Each row of a before or after table is a point. One or more steps were done to the points. Then noise was added and the rows were shuffled. The steps act on how far a point lies along the listed directions, d1 being the first. What was done? A step turns or swaps two directions, mirrors them in a line or flattens them onto one, adds a multiple of one to another, or multiplies one. Angles are multiples of 10 degrees, from the lower direction toward the higher: turns from -170 to 170, lines from 10 to 170 but not 90. Use the fewest steps. Two steps may share a direction if one is a turn and the other turns, adds or multiplies; they go together, in the order done. Otherwise the lowest direction goes first.

Directions:
(1): [ 0.2 -4.0]
(2): [-4.0 -0.2]
Before (12 x 2):
[[-2.5 -0.8]
 [ 2.6 -2.4]
 [-4.3  0.0]
 [-0.2 -3.3]
 [-2.5 -4.7]
 [ 4.9 -1.6]
 [-1.3 -2.7]
 [-3.1  1.8]
 [ 3.5 -3.6]
 [ 3.5  1.2]
 [-3.0  1.4]
 [ 0.4 -4.1]]
After (12 x 2):
[[-1.0  3.4]
 [ 4.5  2.9]
 [ 1.8  3.8]
 [ 2.0 -2.8]
 [-3.4  3.8]
 [-1.3  4.9]
 [ 3.7 -2.2]
 [ 2.6 -0.5]
 [-3.7  0.6]
 [ 1.8 -3.1]
 [ 1.7  2.6]
 [ 2.5  1.6]]
Steps: turn d1 and d2 by -150 degrees

Directions:
(1): [-0.9 -0.2  4.8]
(2): [-0.9  4.8  0.0]
(3): [-4.7 -0.9 -0.9]
Before (9 x 3):
[[-4.1 -1.5  6.4]
 [-0.5  3.7 -2.0]
 [-0.5  4.9 -2.0]
 [-3.7 -2.9  2.1]
 [-1.1  3.5 -0.6]
 [ 1.7  2.2  1.4]
 [-3.8 -2.2  2.9]
 [ 0.4 -0.4  1.7]
 [ 3.1  4.5 -0.5]]
After (9 x 3):
[[-2.3 -2.8 -4.0]
 [-1.6 -1.6  0.5]
 [ 4.8  0.6  1.7]
 [-1.2 -1.9 -3.5]
 [-0.9 -2.3 -2.6]
 [-4.1 -3.3 -1.1]
 [ 0.6 -0.9  1.0]
 [ 5.2 -0.5  1.3]
 [ 6.2 -2.8  3.4]]
Steps: turn d1 and d2 by -140 degrees; turn d1 and d3 by 140 degrees

Directions:
(1): [ 1.8  3.8  1.8 -1.7  4.9 -0.2]
(2): [-0.1 -4.7 -0.7  0.1  4.1  2.9]
Before (12 x 6):
[[  1.3   5.8   0.0  -1.5  -2.1  -2.8]
 [ -1.7   1.9   1.0   0.1  -3.0  -1.7]
 [ -1.5  -8.3  -3.5   0.8   3.3   4.3]
 [  1.7  -1.9  -1.9   1.1  -1.3  -0.1]
 [ -1.5   1.7   2.8   0.0  -2.1  -1.6]
 [  0.0   4.1  -0.1  -1.2   1.9  -2.2]
 [ -1.9 -10.6  -1.4   3.7  -2.7   2.4]
 [  1.2   3.3   1.2  -0.7  -1.7  -0.9]
 [ -2.2  -8.4  -3.7   3.4  -1.5   2.5]
 [ -1.9  -3.9  -0.7   1.2  -2.5  -1.1]
 [  0.2  -1.3   2.9  -0.1   3.0   1.0]
 [  1.9   0.7   0.6  -1.6   3.2  -0.3]]
After (12 x 6):
[[ 2.0 -3.3  2.3 -0.4 10.5  2.7]
 [-2.3 -2.6  1.9  0.7 -2.2  0.0]
 [ 0.6  1.9  3.6 -0.3  0.4 -0.8]
 [-2.3 -3.0 -0.2  1.1 -1.9  0.4]
 [ 1.9  3.1  0.7 -2.9  9.3  1.4]
 [-0.6 -3.5  0.6  0.2  3.9 -0.1]
 [-0.6 -0.9 -0.3  0.2 -4.0  0.2]
 [ 1.2  2.8  0.5 -1.0 -1.6 -2.4]
 [ 1.8 -1.7 -0.1 -0.2  9.4  2.8]
 [-1.9  1.2 -1.3  0.4 -3.3 -2.5]
 [-1.1 -1.6 -2.7  0.8 -5.9 -0.7]
 [ 2.7 -1.3 -1.1  0.5  2.3  0.5]]
Steps: turn d1 and d2 by -90 degrees

Directions:
(1): [-2.6 -2.2 -1.0 -2.1 -1.6  1.2  6.5  0.7]
(2): [-2.7 -1.1  0.1  2.8 -2.2 -2.4  0.1 -6.1]
(3): [-0.4  0.1 -4.1  5.6  2.2 -1.3  1.6  2.4]
(4): [ 2.4 -4.4  2.5  3.3 -3.7  1.9 -0.6  1.9]
(5): [-4.4  2.2  0.4  1.8 -0.2  5.9 -1.5  0.1]
Before (13 x 8):
[[ 1.7  1.4 -1.6  0.4  0.9 -3.2 -0.2 -0.4]
 [ 2.6 -2.0  0.6 -0.3 -2.3  1.3 -0.3  1.5]
 [ 0.2 -2.0  0.3  2.6 -2.0 -0.9  5.2 -2.0]
 [ 1.1 -1.0 -2.5  4.5  0.8  0.1 -0.9  2.8]
 [ 0.0 -7.1  2.0  3.2 -5.1  4.0  1.5  2.2]
 [ 0.0  1.9  1.8  0.5 -0.8  1.5 -3.4  0.2]
 [ 0.9 -1.7 -0.1 -1.4 -0.3 -1.5  1.3  0.7]
 [-5.6  3.1  0.2 -5.3  0.1  1.2  3.4 -4.1]
 [ 0.2  1.2 -1.7 -0.5  3.6 -3.2 -0.1  0.8]
 [-1.9  1.1  0.2  0.1  1.0 -0.3  0.8 -2.6]
 [-1.4 -1.0 -3.4  4.2  0.1  1.4  5.0  2.1]
 [-0.1  2.5 -1.3  1.6  1.9  4.1 -1.9  4.2]
 [ 0.2  2.0  0.7  0.6 -1.9  2.3  0.9  2.6]]
After (13 x 8):
[[ 3.7 -3.4 -0.3 -2.2 -0.8 -5.8  2.3  0.0]
 [-3.5  2.9  1.8  1.7 -1.5  4.6 -3.6 -0.8]
 [-5.7  1.9  0.7  8.0 -1.8  9.6 -4.8  0.3]
 [-8.8  0.4 -2.0  1.2 -1.2  0.7  1.9 -7.3]
 [ 5.7 -2.8 -0.3  0.5  1.9 -4.8 -0.8  3.1]
 [-0.2  0.3 -2.6  5.9  1.4 -1.4 -2.5 -0.7]
 [-2.9  1.4 -3.4  5.2  1.6  2.2  2.3  0.5]
 [ 6.6 -0.6 -1.0  0.0  1.0 -6.0  0.0  1.6]
 [ 1.0  1.2 -1.7 -1.6  2.1 -4.0  5.8 -1.4]
 [-0.9  2.0  0.4 -0.7  1.7  2.7  0.7  1.4]
 [-3.6  2.4  1.2  3.0 -3.2  4.6  0.1 -0.4]
 [ 0.6 -1.5 -0.6 -0.6 -2.5 -2.5  1.3 -3.3]
 [-4.6  1.8  2.0 -5.2 -1.3 10.3  3.8  4.7]]
Steps: add -0.5 times d3 to d1; turn d2 and d4 by -110 degrees; multiply d5 by 3

Directions:
(1): [ 2.7 -6.2 -0.8  1.7 -0.7 -2.5  1.9  1.6  0.9 -2.6 -4.3]
(2): [ 2.2 -2.1  3.1  1.5  5.9  1.2  1.7 -2.0  3.2 -0.4  3.7]
Before (10 x 11):
[[-2.5  7.6  0.0 -1.1  2.2  2.9 -5.1 -1.0 -2.7  2.1  6.0]
 [-3.2  3.7  1.1 -1.2 -1.4  0.9 -1.0 -1.2  1.2  1.7  0.7]
 [-1.4  0.4 -1.5 -0.4 -1.3 -0.1 -0.4  1.1 -0.6 -1.1 -0.6]
 [-4.9  7.8 -0.6 -2.9 -2.0  2.9 -3.9 -0.1 -3.6  3.5  1.8]
 [-2.3  3.1 -0.9 -3.3 -2.2 -0.3 -2.1  0.4 -3.1 -0.8 -1.3]
 [ 3.2 -1.9  2.4 -1.0  1.0  0.1  1.8  0.6  0.6 -0.7 -1.5]
 [-0.8  5.2  0.5 -1.7 -1.2  1.1  0.1 -0.9 -1.6  2.0  0.8]
 [ 2.7 -2.8  3.1  2.1  8.0  2.4  3.0 -3.3  4.6 -1.2  5.3]
 [ 5.5 -6.7  2.4  3.4  3.2 -2.8  2.3 -0.4  1.0 -3.6 -2.5]
 [ 3.1 -5.5  2.8  2.1  2.0 -2.3  2.4  0.2  2.0 -3.1 -5.4]]
After (10 x 11):
[[-1.5  1.2 -0.8 -1.1 -5.3 -2.2 -1.1  1.9 -2.7 -0.9 -7.6]
 [ 0.7 -0.9 -2.2  0.3 -6.2 -3.8 -1.2  2.2 -4.6 -1.9 -6.8]
 [ 1.7 -0.1  0.6 -2.0 -2.3 -0.4  0.8  1.6 -1.2 -0.2 -3.3]
 [ 3.6 -2.6  2.9  2.9  8.9  1.2 -0.6 -1.3  2.4 -1.8  5.4]
 [-1.5  1.7 -0.4 -0.4  0.4  0.9 -0.6  0.0  0.1 -0.5  1.4]
 [ 0.4  0.8  4.5  0.5  8.0  3.6 -0.1 -2.7  2.4  1.6  5.9]
 [-0.7  0.0  3.0  0.5  2.3  0.7  0.8 -1.9  3.6  0.5  1.8]
 [-1.1  3.0  2.1 -2.4  3.1  1.4 -1.0 -1.9 -0.5 -0.4  3.2]
 [ 1.9  1.3  2.7  0.1  3.3  1.2  2.2 -1.9  1.3  0.8  2.5]
 [ 3.4 -8.6 -2.2  2.3 -1.0 -2.9  3.2  1.5  1.5 -4.4 -5.7]]
Steps: turn d1 and d2 by -90 degrees
